Every row gives one point. The ring and each string are closed loops that go straight from each point to the next, and from the last back to the first. Before rounding, they use only three directions, however many columns there are. Count how often each string passes through the ring. Passing back the other way cancels.

Ring (8 x 4)
[[-12  28  -8  21]
 [  0  31   8  32]
 [ 16  28  12  34]
 [ 34  20   6  21]
 [ 37  12 -13   1]
 [ 24   8 -28   0]
 [  5  10 -35   6]
 [-11  21 -22  15]]
String (25 x 4)
[[ 16  10 -31  -9]
 [ 28  -1 -44  -5]
 [ 33   2 -32   8]
 [ 51   3 -21   2]
 [ 31  10 -13  23]
 [ 20  19  -7  17]
 [ 32  27  12  -1]
 [ 41  24  19  25]
 [ 34  22  14  37]
 [ 32  20  10  46]
 [ 19  19  -4  27]
 [ 18  23  -2   9]
 [ 45  22  13   7]
 [ 50  14   2   9]
 [ 36  10 -14  14]
 [ 27   9 -21  13]
 [ 19  17 -13   7]
 [ 20  18 -15  -8]
 [ 15  20 -12  -6]
 [  0   7 -45   1]
 [-10   2 -55  24]
 [-14   2 -58  25]
 [ -8   5 -47  21]
 [  3  11 -32  20]
 [ 14  21 -10  -2]]
Times through: 4
String (33 x 4)
[[  0  19 -18  19]
 [ -7  14 -30  23]
 [-13   6 -50  20]
 [  1  10 -40   0]
 [ 14  18 -19 -13]
 [ 16  20 -12  -2]
 [ 15  10 -27  13]
 [ 20  -3 -47  15]
 [ 26  -3 -46   4]
 [ 30   7 -30 -15]
 [ 22  17 -15  -6]
 [ 15  18 -13  11]
 [ 13  10 -27  16]
 [  6  -3 -54  20]
 [ -3  -2 -60  14]
 [  1  15 -30  -2]
 [ -1  21 -21  -3]
 [-17  21 -29   6]
 [ -1  26 -10   5]
 [  8  24  -6  10]
 [ -5  21 -14  32]
 [-19  30  -4  38]
 [-22  37   8  41]
 [ -2  37  13  18]
 [  8  30   5  11]
 [  7  26  -1  20]
 [ -4  27   0  40]
 [-13  33   7  47]
 [-17  37   9  41]
 [  1  35   8   7]
 [  7  27  -2  10]
 [  4  22 -10  20]
 [ -3  20 -17  24]]
Times through: 5

Ring (9 x 8)
[[-34  -6 -12  40   1  -9 -14  -3]
 [-28  -3  -8  34   1  -6  -7  -4]
 [ -7   4   3   9  -2   0   8  -9]
 [  5   6   8  -7  -4   2  13 -10]
 [ 15   6  12 -29 -10   4  12  -9]
 [ 10   1   8 -31 -13   1   2  -6]
 [ -2  -3  -1 -12 -11  -6  -8  -5]
 [-16  -6 -10  11  -7 -12 -15  -5]
 [-29  -7 -15  32  -3 -14 -18  -4]]
String (24 x 8)
[[ 11   4   1 -16  -8  -7   6 -12]
 [ -3   1  -2   0  -6  -6   0  -9]
 [  1   1   0  -6  -7  -5   1  -9]
 [ 15   6   1 -16  -8  -7   9 -15]
 [ 28   5  21 -60 -17  10  12  -7]
 [ 17   3  21 -51 -15  13  10  -3]
 [ -1   0  11 -21 -10   7   1  -2]
 [  2   5   0   2  -3  -5   9 -12]
 [  5  11  -3  15   2  -9  18 -19]
 [-11   5   8  11   0   7  11  -6]
 [-22  -3   5  11  -3   6  -3   0]
 [-12  -1  -3  10  -4  -5  -2  -7]
 [-18   2 -12  37   3 -12   1 -13]
 [-39  -3 -10  51   5  -6  -8  -4]
 [-37  -6  -2  31   0   2 -11   2]
 [-23  -3   1  15  -3   1  -6  -1]
 [ -9   3  -7  20  -1  -9   3 -12]
 [ -5   8  -4  25   3  -7  14 -16]
 [  5   9   9  -2  -2   4  19 -12]
 [ 15  10  13 -20  -6   6  21 -12]
 [  9   3  18 -36 -12  12   8  -3]
 [  2   1   6 -14  -8   1   3  -6]
 [ 12   7  -2  -4  -4 -10  11 -17]
 [ 22   5   9 -39 -13   0  10 -11]]
Times through: 4

Ring (6 x 11)
[[-17   7  -3 -31  17  -9  12 -34 -18  10  25]
 [-12   3   9 -28  31 -19  27 -21 -16   6  18]
 [ 11 -28  29  16  51 -17  39  29  22  20  -9]
 [ 20 -33   5  36  24   8   0  34  32  20 -27]
 [ 12 -19 -22  23  -5  23 -33   8  18  13 -22]
 [ -4  -6 -20  -1  -3  16 -21 -19   2  16   4]]
String (27 x 11)
[[  7 -24  -7  24   8  17 -12   8  24  27  -8]
 [  5 -17  -6  12  12   9  -7   3  14  18  -7]
 [  0   1 -34  -5 -15  18 -40 -20  -7   0 -10]
 [  7  -7 -44  12 -27  32 -59 -11   5   3 -22]
 [ 15 -25 -28  36 -14  34 -46  12  28  20 -27]
 [ 11 -25  -9  28   7  19 -17  12  26  24 -15]
 [ 11 -30  -2  33  12  18  -9  17  33  31 -12]
 [  4 -18 -20  20  -6  26 -28  -3  20  25  -6]
 [ -9   8 -44 -14 -27  26 -50 -39 -13   3   3]
 [-13  16 -42 -27 -22  16 -43 -45 -25  -6   6]
 [ -4  -1 -14 -11   6   4 -11 -18  -6   6   2]
 [-23  22 -29 -45  -9   3 -19 -57 -35  -3  26]
 [-26  12   6 -44  26 -18  29 -45 -25  13  41]
 [-16  -3  24 -27  45 -24  48 -20  -9  20  32]
 [ -4 -14  20  -5  40 -14  34  -1   6  21  13]
 [ -7   0  -4 -18  17  -6   5 -18 -10   6   8]
 [ -3 -15  24  -5  44 -18  39   2   7  21  12]
 [-11  -7  34 -23  57 -32  60  -8  -6  18  26]
 [-23  15  13 -52  38 -32  41 -38 -34   0  34]
 [-15   1  22 -31  45 -27  46 -20 -14  13  29]
 [ -8  -9  19 -12  39 -16  35  -8   0  20  18]
 [ -6  -2  -6 -14  14  -2   2 -17  -7   8   8]
 [ -8 -11  16  -9  34 -11  30 -10   3  24  20]
 [-13 -16  28  -6  43 -12  46 -11  11  40  34]
 [-11  -8  -1  -7  15   5   7 -22   4  28  23]
 [ -1 -19   4  11  20   6   7  -1  17  30   7]
 [  3 -20  -4  16  12  12  -5   1  19  26   0]]
Times through: 1

Ring (7 x 14)
[[  2   2 -29  14   7  39  -4  -5   2  -4  14   3  32  11]
 [ -5   4 -32  18  11  16  27  14  10 -20   4  13  26   8]
 [ -7   9 -10  10  10  -5  27  16  25 -14  -3  13  20   2]
 [ -6  12  23   3   9 -13   6   3  35   3  -7  11  15  -7]
 [-13   8  34  20  13  -1  -2 -13  23   2 -14  21  16 -13]
 [-11   2  16  29  13  25  -9 -21   6  -1  -7  20  23  -7]
 [ -2   2  -7  20   9  38 -15 -18   2   2   7   8  29   3]]
String (23 x 14)
[[ -8  12  -2   4  10 -23  37  25  36 -15  -7  15  15  -1]
 [  0  13   9  -6   5 -10   5   9  36   5   2   2  17  -1]
 [ -5   8   7   9   9   2   6   1  23  -1  -2  11  20  -2]
 [-14   8  18  20  14  -9  19   2  25 -10 -14  23  15  -9]
 [ -9  14  43   4  10 -20   0  -4  39   8 -14  14  11 -14]
 [ -4  13  41  -1   7  -9 -15 -11  37  17  -6   7  14 -11]
 [-14  10  51  17  12  -8  -9 -18  29   9 -18  21  12 -18]
 [-20   4  32  35  17   3   9 -14  14 -10 -21  32  16 -15]
 [-16   3  15  32  16  11  10 -10  10 -11 -13  27  20  -9]
 [-19   1  22  41  18  18   4 -20   4 -11 -17  32  20 -12]
 [ -9   4   7  24  12  20  -1 -12  10  -4  -4  17  23  -4]
 [-11   2   2  29  13  22   5 -11   6  -9  -6  20  24  -3]
 [-10  -2  -6  36  14  40  -5 -20  -6  -9  -2  20  29  -1]
 [  7   1 -20  12   4  56 -33 -25  -4  12  20  -4  35  10]
 [  7   4 -17   3   3  38 -22 -12   8  11  18  -6  31   9]
 [ -6   3 -12  22  11  23   7  -3   7 -10   1  14  26   3]
 [ -8   0 -27  29  13  29  17   1   0 -20   2  18  28   6]
 [  4   0 -60  14   7  43  13  10  -3 -16  21   1  36  20]
 [  4   4 -39   6   6  27  10  10  10  -9  16   0  30  14]
 [ -3   6 -11  11   9  15   7   2  15  -5   4   9  24   3]
 [-13   3 -25  29  15   8  41  16   9 -30  -6  25  23   3]
 [-11   4  -8  23  13   8  23   6  13 -17  -6  20  22   0]
 [-12   7 -14  19  14  -8  42  21  21 -25  -9  22  19   0]]
Times through: 3
